Each point is reached from the start by the listed moves, each made once or not at all, plus a little noise. Say if it took an odd or an even number of moves. Then give how often each move was made.
In the rows, zero is written as 128.

Moves:
(1): [156 111 154]
(2): [150 176 164]
(3): [ 81 132 165]
Start: [132 126 124]
Points:
[155 173 160] -> odd (0, 1, 0)
[135 161 223] -> odd (1, 1, 1)
[106 179 195] -> even (0, 1, 1)

Moves:
(1): [194 127 100 123 107  94 136 125 138 141 143 126 118]
(2): [115 162 126 139 121 123 124 122 109 107 146 125 138]
(3): [152 135 173 149 123 137 107 116 102 135 137 127 114]
(4): [129 112 139 186 162 108 133 126 123 120 132 114 142]
(5): [161 163 134 106 205 134 125 163 137 110 122 133 136]
(6): [134 134 111 162 121 185 136 126 147 132 145 132 104]
(7): [136 116 160 117 133 123 196 124 131 109 159 149 144]
(8): [128 110 141 129  95 120 126 182 125 119 133 138 139]
(9): [127 157 152 145 121 115 112 118 188 119 113 132 125]
(10): [131 163 131 133 131 136 137 133 123 169 126 129 160]
(11): [106 119 136 124 129 124 104 136 146 151 188 142 136]
Start: [119 152 123 101 135 164 134  89 131 143 142  78  88]
Points:
[186 201 128 138  72 181 218 122 141 151 223 105 135] -> even (1, 1, 0, 0, 0, 1, 1, 1, 0, 1, 0)
[249 161 194  86 152 132 189 156 120 118 196 120 106] -> odd (1, 0, 1, 0, 1, 0, 1, 1, 0, 0, 0)
[156 188 160 151 216 157 135 169 130 144 138  83 149] -> even (0, 0, 0, 1, 1, 0, 0, 1, 0, 1, 0)

Moves:
(1): [158 128 117 125 124 125 129 131 133 126 132 135 134 127 126 133 116 126
 135 130 131 130 131 136 121 131 131]
(2): [127 168 129 137 126 114 146 127 119 122 130 127 137 131 123 122 129 134
 139 129 126 130 126 122 129 124 128]
(3): [141 122 168 135 127 120 129 120 123 122 129 121 129 125 140 108 132 132
 128 148 137 130 125 127 126 135 131]
(4): [130 119 120 177 122 133 132 133 130 121 122 127 121 124 139 124 130 131
 128 124 135 135 130 118 130 136 128]
(5): [137 131 121 122 160 133 133 127 137 122 114 132 125 126 128 115 123 124
 123 140 129 125 136 133 134 126 121]
(6): [134 133 125 130 123 166 139 119 128 124 135 117 131 128 139 110 126 132
 139 118 133 122 129 122 137 125 123]
(7): [127 120 129 118 130 123 159 134 131 136 126 122 129 118 129 129 129 117
 126 123 129 124 128 127 121 137 121]
(8): [136 126 132 124 123 136 122 161 125 126 132 122 134 123 125 126 133 127
 126 137 135 121 123 132 129 122 123]
(9): [124 132 127 126 118 128 130 130 180 117 128 117 131 126 136 115 133 145
 139 123 132 134 133 124 125 126 118]
(10): [132 137 134 141 141 123 119 127 131 172 138 105 137 124 135 128 129 122
 132 134 132 131 114 126 125 133 133]
(11): [120 125 128 138 131 111 125 130 137 115 176 116 112 136 130 134 129 129
 139 130 115 111 124 128 121 129 137]
(12): [125 133 150 133 119 140 132 145 145 139 143 174 127 143 133 126 134 129
 132 129 121 121 118 130 110 134 125]
(13): [127 117 121 141 135 127 130 121 134 118 140 133 164 126 117 125 127 125
 123 126 135 133 120 132 123 124 125]
(14): [134 130 132 129 122 122 135 129 127 132 123 124 133 163 122 138 119 117
 132 125 132 125 130 121 134 124 124]
(15): [125 129 129 130 128 132 135 132 131 109 117 136 140 135 181 154 138 137
 116 125 133 121 119 123 123 129 132]
(16): [126 132 141 132 138 140 128 121 147 127 130 128 133 120 110 174 123 117
 131 136 123 129 118 124 135 140 133]
(17): [144 124 128 133 136 134 124 120 127 126 116 119 123 134 124 128 174 126
 149 118 115 127 132 122 119 122 129]
(18): [124 122 130 132 134 129 141 117 132 129 135 124 125 122 131 139 134 172
 126 134 128 123 143 135 128 118 117]
(19): [127 118 129 130 132 124 125 133 122 126 128 128 132 129 133 128 126 131
 160 123 120 130 121 131 130 131 120]
(20): [131 125 117 124 116 126 132 128 129 129 132 132 131 126 130 120 125 126
 130 159 128 123 122 123 125 128 123]
(21): [126 131 129 127 132 124 128 122 128 126 129 137 129 127 125 125 137 127
 139 129 162 127 121 130 125 120 127]
(22): [128 131 124 124 131 134 131 132 126 124 137 125 122 137 135 135 127 130
 125 134 127 156 132 126 119 131 121]
(23): [124 131 130 127 130 124 121 125 129 130 133 130 134 127 125 129 128 125
 129 130 131 123 156 119 128 134 127]
(24): [114 130 120 135 118 134 126 124 124 122 124 128 130 127 130 129 130 116
 131 135 132 127 139 173 121 128 124]
Start: [143 136 151 154 130 127 112 116 124 148 128 129 102 120 156 142 111 131
 136 102 108 141 137 143 125  82 130]
Points:
[154 125 161 162 166 142 142 119 175 140 148 196 161 112 130 173 103  88
 187 123 140 130 145 201  91 107 106] -> even (1, 0, 0, 0, 1, 0, 1, 0, 0, 0, 0, 1, 1, 0, 0, 1, 0, 0, 1, 0, 1, 0, 1, 1)
[168 164 202 230 135 136 177  97 146 105 155  86 113 153 209 183 160 119
 184 100 108 108 148  88 119 107 134] -> odd (0, 1, 1, 1, 0, 1, 1, 0, 0, 0, 1, 0, 0, 1, 1, 1, 1, 0, 0, 0, 0, 0, 1, 0)
[191 144 171 176 144 132  96 162 153 178 208 135  98 147 166 153 167 126
 191 119 123 140 109 149  71  79 131] -> even (1, 0, 0, 0, 0, 0, 0, 1, 0, 1, 1, 1, 0, 0, 0, 0, 1, 0, 0, 0, 1, 1, 0, 0)
[158 159 134 249 173 122 138 128 139 142 181  76 128 158 159 148 160 149
 174 133 112 148 151 177 100  62 102] -> even (0, 1, 0, 1, 1, 0, 0, 1, 0, 1, 1, 0, 1, 1, 0, 0, 1, 1, 0, 0, 0, 1, 0, 1)
[154 144 203 232 121 164 193 141 168 119 232 133 132 117 173 149 122 169
 165 167 116 135 109 124  95 101 101] -> odd (0, 1, 1, 1, 0, 1, 1, 1, 0, 0, 1, 1, 1, 0, 0, 1, 0, 1, 0, 1, 0, 1, 0, 0)
[207 179 166 190 146 142 132 126 132 127 166  84 131 126 233 113 160 123
 187 170 117 103 122 172  97  78 130] -> even (1, 1, 1, 0, 1, 1, 0, 1, 0, 1, 1, 0, 0, 0, 1, 0, 1, 0, 0, 1, 0, 0, 0, 1)
[127 152 165 242 132 110 153 133 149 108 206 164 140 187 215 187 124 183
 179 102 101 142 149 121  90  89 106] -> odd (0, 1, 0, 1, 0, 0, 0, 0, 0, 0, 1, 1, 1, 1, 1, 0, 0, 1, 1, 0, 0, 1, 1, 0)
[187 129 142 194 153 152 120 102 161 143 200  94 166 169 201 212 134 108
 213 129  97 139 124 113  98  98 125] -> odd (1, 0, 0, 0, 0, 1, 0, 0, 0, 1, 1, 0, 1, 1, 1, 1, 1, 0, 1, 1, 0, 1, 1, 0)
[133 175 208 229 118 131 174 115 206 174 171 124 126 106 190 153 129 165
 168 175 124 165 155 154  84 122  95] -> odd (0, 1, 1, 1, 0, 0, 1, 0, 1, 1, 0, 1, 0, 0, 0, 1, 0, 1, 0, 1, 0, 1, 1, 1)

Moves:
(1): [166 138 129 126  98 104 128 130 142 139 149 111 123 127 127 135 129 135
 143 156 127 120 129 152 123]
(2): [136 171 115 124 136 136 112 124 123 128  97 130 109  77 134 120 139 137
 142 110 129 124 117 112 120]
(3): [127 130 155 126 104 152 127 123  93 132 104 105 141 136 139 132 119 130
 126 128 150 119 115 131 100]
(4): [122 155 141 173 139 130 136 129 120 138 129 133 131 168 133 110 147 115
 120 141 123 120 140 115 141]
(5): [124 149 125  95 179 120 139 145 138 128 124  83 130 138 131 140 122 154
 175  97 130 127 136 143 123]
(6): [131 131 116 122 120 154 123 129 137 139 139 119 123 138 141 116 135 128
 131 139 122 125 140 122 122]
(7): [119 119 129 130 109 128 151 115 124 133 118 115 138 134 124 107 130 120
 136 123 122 155 116 118 136]
(8): [119 141 119 141 110 139 156 140 147 114 154 141 118 120 114 134 131 127
 103  90 117 133 155 134 115]
(9): [129 121 140 145 116 135 118 134 159 116 114 125 139 122 147 135 117 137
 118 137 156 136 119 111 129]
(10): [107 117 122 118 144 119 113 135 119 158 143 120 125 111 137 125 146 105
 123 110 137 129 113 158 127]
(11): [113 158 128 140 140 140 135 107 112 102 160 137 146 126 139 108 103 125
 138 118 128 116  99 129 112]
(12): [139 129 150 121 138 152 135 134 153 143 118 150 129 106 121 140 128 121
 128 123 122 122 104 133 128]
(13): [140 127 136 119 139 120 114 135 123 138 130 127 148 123 130 127 146 146
 131 128 114 133 127 145 125]
(14): [127 128 125 130 124 128 114 103 126 141 124 144 121 156 126 124 137 135
 122 134 132 140 123 139 130]
(15): [129 109 118 123 132 118 131 167 126 116 114 127 103 147 158 117 131 112
 119 143 119 137 145 136 109]
(16): [137 144 127 140 145 132 125 118 113 136 146 144 123 109 129 148 128 116
 122 131 126 152 120 122 124]
(17): [114 105 141 135 135 114 140 128 135 125 143 132 122 132 115 136 145 128
 100 138 130 137 101 119 130]
(18): [121 109 135 137  97 109 138 135 109 145 142 148 118 123 135 128 102 149
 122 120 120 123 134 120 104]
(19): [121 121 135 124 121 123 123 126 127 121 128 129 124 120 125 134 136 130
 158 144 125 133 129 132 121]
(20): [106 134 138 123 130 127 154 174 143 125 142 137 127 110 122 126 115 150
 102 163 137 146 142 150 110]
(21): [150 147 119 129 138 144 129 122 141 120 139 153 139 105 124 109 136 134
 132 117 171 127 137 105 116]
(22): [137 102 144 124 122 125 115 127 115 123 141 120 109 125 124 102 122 136
 138 131 120 146 132 140 136]
(23): [124 156 142 121 144 125 141  87 149 121 128 126 140 123 137 114 139 131
 122 139 134 124 160 127 123]
(24): [130 107 122 135 121 147 163 124 124 128 101 130 126 112 141 144 133 159
 129 125 130 111 142 155 127]
Start: [139 112 123 131 101 154 162 143 142 156 144 139 149 125 150 142 126 109
 108 145 156 141 151 129 140]
Points:
[213  84 100 117 101 167 140 151 126 213 190 148 109 100 204 112 187 133
 115 188 179 181 177 220 100] -> even (1, 0, 0, 0, 0, 1, 0, 0, 0, 1, 0, 0, 1, 1, 1, 1, 0, 0, 0, 0, 1, 1, 0, 1)
[119 169 142 179 144 161 157 109 103 164 226 194  95  65 219  44 172  92
 107 163 178 168 156 104  59] -> odd (0, 1, 0, 1, 0, 1, 0, 0, 0, 1, 1, 0, 0, 0, 1, 1, 1, 1, 1, 0, 1, 1, 1, 0)
[189 244 179 147 112 206 187 200 211 179 129 143 169  77 157 138 160 195
 113 127 229 151 160 163  59] -> even (1, 1, 1, 1, 1, 0, 0, 1, 1, 0, 0, 1, 1, 1, 0, 0, 0, 0, 0, 1, 1, 0, 0, 0)
[104 132 183 168 124 182 249 207 145 151 177 138 122  76 221 121 130 176
  95 146 237 189 248 190  24] -> odd (0, 0, 1, 1, 1, 0, 0, 1, 1, 1, 0, 0, 0, 0, 1, 1, 0, 1, 1, 1, 1, 1, 1, 1)
[ 98 186 201 142 154 101 226 200 197 182 177 121 152  64 221  93 149 159
 132 187 165 171 115 184  50] -> even (1, 1, 0, 1, 1, 0, 1, 0, 1, 1, 1, 1, 1, 0, 1, 0, 1, 1, 1, 1, 0, 0, 1, 0)
[163 105 133 179 121 183 134 170 147 194 177 141 148 125 217  56 177  79
  95 162 189 221 163 126 124] -> even (0, 0, 0, 1, 0, 1, 1, 0, 1, 1, 0, 0, 1, 0, 1, 1, 0, 0, 0, 0, 1, 1, 0, 0)
[ 90  95 153 111 143 130 171 226 170 204 215 128 144  69 184 176 137 173
 107 177 170 204 134 170  73] -> even (0, 0, 0, 0, 1, 1, 0, 0, 1, 1, 0, 0, 1, 0, 0, 1, 1, 1, 1, 1, 0, 0, 0, 0)

Moves:
(1): [137 134 133 134 138 128 122 142 133 133 143 129 129 128 126 125 131 137
 123 127 141 144 124 153]
(2): [114 127 132 130 121 120 127 137 124 120 111 116 110 116 120 107 118 153
 146 127 119 125 150 125]
(3): [136 140 143 121 128 123 129 133 129 138 144 126 135 137 136 128 117 133
 127 115 108 127 104 107]
(4): [154 122 139 107 133 136 121 104 148 107 133 116 131 140 125 127 126 110
 141 165 114 152 143 156]
(5): [136 144 130 126 118 127 102 142 119 128 166 115 129 141 131 123 138 117
 135 132 162 110 138 107]
(6): [119 134 116 118 111 114 136 159 131 124 139 147 151 140 124 117 148  92
 164 147 150 160 122 138]
(7): [110 121 137 148 141 115 133 130 130 105 126 108 132 125 146 123 163 128
 120 148 131 127 123 128]
(8): [144 129 149 121 132 113 108 123 170 113 132 156 114 170 154 145 149 125
 141 137 135 137 116 124]
(9): [124 152 129 107 141 115 118 123 132 114 126 132 136 125 113 124 121 106
 120 126 148 130 107 128]
(10): [115 143 114 116 129 136 131 126 141 138 139 120 134 129 131 129 126 125
 130 143 133 133 126 125]
(11): [123 138 119 111 132 138 101 145 117 120 138 122 130 144 145 146 139 111
 135 135 113 121 116 152]
(12): [125 103 130 106 117 128  92 129 125 122 148 134 133 127 160 142 127 119
 117 134 127 132 132 127]
(13): [131 114 123 154 138 119 122 118 131 129 146 131 139 125 136 115 127 125
 146 134 118 108 110 134]
(14): [131 128 119 122 141 133 109 160 130 124 102 115 151 128 149 122 141 125
 117 146 120 114 128 109]
(15): [144 137 132 137 109 120 142 135 136 145 124 124 125 101 113 134 126 145
 128 113 136 115 137 130]
(16): [137 141 125 129 131 137 117 133 115 106 134 127 133 119 132 153 130 135
 145 133 134 137 110 111]
(17): [125 124 131 116 134 132 123 131 136 114 123 145 128 130 110 122 149 146
 123 132 110 134 127 136]
(18): [114 126 158 127 148 157 137 117 130 133 120 132 138 130 140 116 122 118
 142 155 144 119 135 144]
(19): [128 130 125 122 130 109 139 117 105 116 124 114 111 151 122 113 121 132
 131 153 131 114  94 132]
(20): [117 139 129 117 141 116 141 142 119 134 139 148  99 110 131 137 124 118
 113 142 115 135 134 137]
(21): [131 144 130 153 120 131 101 139 126 146 110 124 111 127 112 149 130 126
 115 140 121 129 124 127]
(22): [128 110 134  96 152 131 120 125 142 142 132 126 121 151 125 151 143 118
 148 125 142 117 126 123]
(23): [145 142 132 135 127  90 140 112 115 143 116 124 147 136 122 148 133 150
 112 115 125 129 154 127]
(24): [123 137 119 120 134 139 132 102 128 147 133 127 116 111 143 121 147 119
 127 130 123 139 108 128]
Start: [ 85 120 139 160 118 130 111 157 116 151 111 150 121 129 125 116 118 111
 102 119 127 143 107 143]
Points:
[119 164 171  89 125  43  73 181 116  97 156 137 173 177 130 127 182  85
 105 192 123 191  52 217] -> even (1, 0, 1, 1, 0, 1, 1, 0, 1, 0, 1, 1, 0, 0, 1, 0, 1, 0, 1, 0, 0, 0, 1, 0)
[ 47 144 137 151 197  95  53 233 112  92 113 144 122 107 147  83 176 105
  95 180  88 127  72 191] -> odd (1, 1, 0, 0, 0, 0, 1, 0, 1, 0, 1, 0, 1, 1, 0, 0, 1, 0, 0, 1, 0, 0, 0, 0)
[ 58 168 134  89 154 108  43 249 137 128 138 121 139 130 137  96 244  75
 150 170 187 144  77 165] -> even (1, 1, 0, 0, 1, 1, 1, 0, 1, 0, 1, 0, 0, 1, 1, 0, 1, 0, 0, 0, 0, 1, 0, 1)
[ 80 115 137 138 170  65  89 170 103 157 185 171 142 121 191 168 210  74
 141 176 157 191  70 171] -> even (1, 0, 0, 0, 0, 1, 1, 0, 0, 0, 0, 1, 1, 0, 0, 1, 0, 0, 0, 1, 0, 1, 1, 1)
[ 63 118 174 102 127  54  57 224 184 141 216 180 105 170 175 124 211  88
 177 182 145 138  87 124] -> odd (0, 1, 1, 0, 1, 1, 1, 1, 0, 1, 0, 1, 1, 0, 1, 0, 1, 0, 0, 1, 0, 1, 0, 0)
[ 60 136 133 169 119  68  58 181  87 140  64  79 125 142 166 125 157 146
  66 202 109 124 111 120] -> even (0, 1, 0, 0, 0, 0, 1, 0, 0, 1, 0, 1, 0, 1, 0, 0, 0, 0, 1, 0, 1, 0, 1, 0)
[109 105 196  58 188 107  44 141 178 120 100 138 130 230 175 121 169 135
 139 238 133 160 128 189] -> even (1, 1, 0, 1, 0, 0, 0, 1, 0, 1, 0, 1, 0, 1, 0, 0, 1, 1, 1, 0, 0, 1, 1, 0)
[ 97 173 181 149 158  95  66 173  91 180 155 141 127 180 110 111 183 121
 195 190 159 142  37 143] -> even (1, 1, 1, 0, 1, 1, 0, 0, 0, 0, 0, 0, 1, 0, 0, 1, 1, 1, 1, 0, 1, 1, 1, 1)
[ 94 171 139 135 150  94  11 221  84 118 122 102 160 175 187 181 190 144
  63 199  84 144  35 142] -> even (1, 0, 1, 0, 0, 0, 1, 0, 0, 1, 1, 1, 0, 1, 0, 1, 1, 0, 1, 0, 1, 0, 1, 0)
[ 63 135 203  75 219  92  76 107 160 148 167 145 127 130 171 110 171  99
 117 222 108 177  87 199] -> odd (1, 1, 1, 1, 0, 0, 1, 0, 1, 1, 0, 1, 1, 0, 0, 0, 1, 1, 0, 1, 0, 1, 1, 1)
[ 95 135 119 154 183 133  44 196 123 147 113 121 127 168 116 142 165 129
 129 197 125 115  25 138] -> odd (1, 0, 0, 0, 0, 0, 0, 0, 0, 1, 0, 0, 1, 1, 0, 1, 1, 0, 1, 0, 1, 1, 0, 0)

Moves:
(1): [134 147 106 136 109 126 133 141 140 130 124 140 142 148 131 129 120 131
 136 118 134 102 138 133 131 112]
(2): [123 117 131 135 126 138 121 128 132 126 121 132 136 130 137 128 125 119
 140 125 132 135 136 130 127 129]
(3): [141 122 146 122 134 136 132 110 132 137 129 125 123 133 119 116 127 108
 137 115 138 145 121 123 137 130]
(4): [136 134 145 136 122 143 112  95 121 122 124 123 149 119 123 148 107 132
 153 167 110 149 134 113 119 158]
(5): [110 122 134 131 128 128 122 124 144 136 125 132 129 131 118 122 140 128
 117 147 130 140 122 109 134 128]
(6): [137 122 119 143 132 102 127 122 129 114 125 127 132 135 119 101 120 128
 108 122 142 121 144 152 122 114]
(7): [116 127 128 136 129 113 127 120 132 130 120 129 116 128 128 117 130 127
 111 118 123 129 108 125 116 112]
(8): [137 124 118 123 132 126 139 134 128 129 109 132 118 127 121 125 130 116
 137 137 124 136 128 120 119 126]
(9): [140 143 113 134 141 125 126 125 134 132 151 102 132 137 143 127 134 126
 123 108 144 113 148 134 131 123]
(10): [132 119 127 127 131 122 120 121 119 114 120 128 124 132 132 115 118 141
 116 113 105 108 137 119 136 117]
(11): [138 133 131 130 124 140 118 124 135 111 127 130 139 123 132 138 130 124
 128 129 136 124 127 142 130 126]
(12): [133 124 129 139 136 132 135 115 131 119 131 133 116 130 100 126 115 131
 153 141 139 137 131 129 124  96]
(13): [117 138 121 130 145 119 135 119 136 130 134 131 119 142 123 124 132 139
 117 106 121 118 118 141 131 130]
(14): [126 127 143 117 145 102 112 128 124 128 142 135 106 147 123 118 116 120
  98 142 125 141 117 124 141 154]
(15): [110 133 131 111 147 133 133 128 113 128 150 129 105 124 137 107 117 129
 101 134 121 128 116 144 154 124]
(16): [124 135 140 138 116 123 135 145 142 115 144 113 106 107 137 120 108 145
 116  99 134 129 137 144 140 113]
(17): [144 137 118 140 109 122 125 121 122 127 130 126 124 129 138 114 138 125
 146 106 120 109 142 137 135 116]
(18): [144 128 122 133 139 142 106 136 110 126 143 126 127 140 124 114 119 139
 115 139 134 151 132 112 136 153]
(19): [113 127 130 109 117 123 147 133 128 121 125 124 135 131 146 128 137 136
 123 121 121 154 118 129 128 125]
(20): [109 143 151 137 159 122 129 139 134 109 138 128 142 112 139 105 128 125
 127 114 117 137 112 143 130 114]
(21): [147 120 136 137 120 132 128 135 120 142 117 130 132 124 128 142 130 124
 118 129 123 125 136 138 120 111]
(22): [130 131 135 127 122 124 138 130 127 139 128 152 142 120 133 139 130 124
 123 138 124 151 129 111 123 138]
(23): [121 141 139 123 135 117 132 125 117 113 123 123 121 139 115 121 128 138
 121 134 131 128 136 127 110 132]
(24): [108 144 114 119 131 122 114 134 119 117 147 118 134 119 122 131 118 139
 114 122 126 144 125 143 139 107]
Start: [135 119 145 138 103 153 148 137 118 112 135 139 132 136 117 141 119 106
 115 135 140 109 115 139 144 121]
Points:
[124 137 192 154 142 114 159 135 112  94 133 172 147 149 108  57 103 102
  40 122 129 112 120 160 160  58] -> even (1, 0, 1, 0, 1, 1, 0, 0, 0, 1, 0, 0, 0, 0, 1, 0, 0, 0, 0, 1, 1, 1, 1, 0)
[162 155 171 158 159 141 132 110  68  58 153 163 146 145  67  69  32 117
  78 169 118 178 142 153 156  64] -> even (1, 0, 1, 1, 0, 1, 0, 1, 0, 1, 0, 1, 0, 0, 1, 0, 0, 1, 0, 1, 1, 1, 1, 1)
[138 153 246 137 172 159 109 130 100  72 169 124  89 128  99  80  61  94
  49 183 129 208  96 142 177 156] -> even (0, 0, 1, 1, 1, 0, 0, 1, 0, 0, 1, 0, 0, 1, 1, 1, 0, 1, 0, 1, 1, 0, 1, 0)
[127 142 223 164 130 165 111 107 101  20 153 104 141 110 105 102  50 139
  98 111 119 209 118 164 142  52] -> even (0, 1, 1, 1, 0, 0, 1, 0, 0, 1, 1, 1, 0, 0, 0, 1, 0, 1, 1, 1, 1, 0, 1, 1)
[ 75 168 200 128 174 126 122 119 117   7 189  99 101 125 127  82  50 136
  65 146 113 197 118 173 182  75] -> odd (0, 1, 0, 1, 1, 0, 0, 1, 1, 1, 1, 1, 0, 1, 1, 1, 0, 0, 1, 1, 0, 0, 1, 1)
[149 133 188 156 143  99 151  72 115  66 159 107  60 176  99  47  65 116
  68 104 126 146 163 180 177  70] -> odd (0, 1, 1, 1, 1, 1, 0, 1, 1, 1, 0, 1, 1, 1, 1, 1, 1, 0, 1, 0, 1, 0, 1, 0)
[132 181 161 218  98  98  84 125 164  58 174 111 158 135 142  92  70 106
  57  90 143 117 150 214 170  50] -> even (1, 1, 0, 1, 1, 1, 1, 0, 1, 0, 1, 0, 0, 1, 0, 1, 1, 0, 0, 1, 1, 0, 0, 1)
[182 171 158 162 108 128 116 133  88  99 175 138 101 173 128  89  60 132
  48 159 105 129 175 113 182 136] -> even (1, 0, 0, 1, 1, 0, 0, 1, 1, 1, 0, 0, 0, 1, 1, 1, 1, 1, 0, 0, 1, 1, 1, 0)
[ 47 178 174 152 172 111 166 137 121  47 200 118  68 114  97  65  68 153
  51  83 122 135  71 212 163  26] -> even (0, 0, 0, 0, 0, 0, 1, 0, 0, 0, 0, 1, 1, 0, 1, 1, 0, 0, 0, 1, 0, 0, 1, 1)
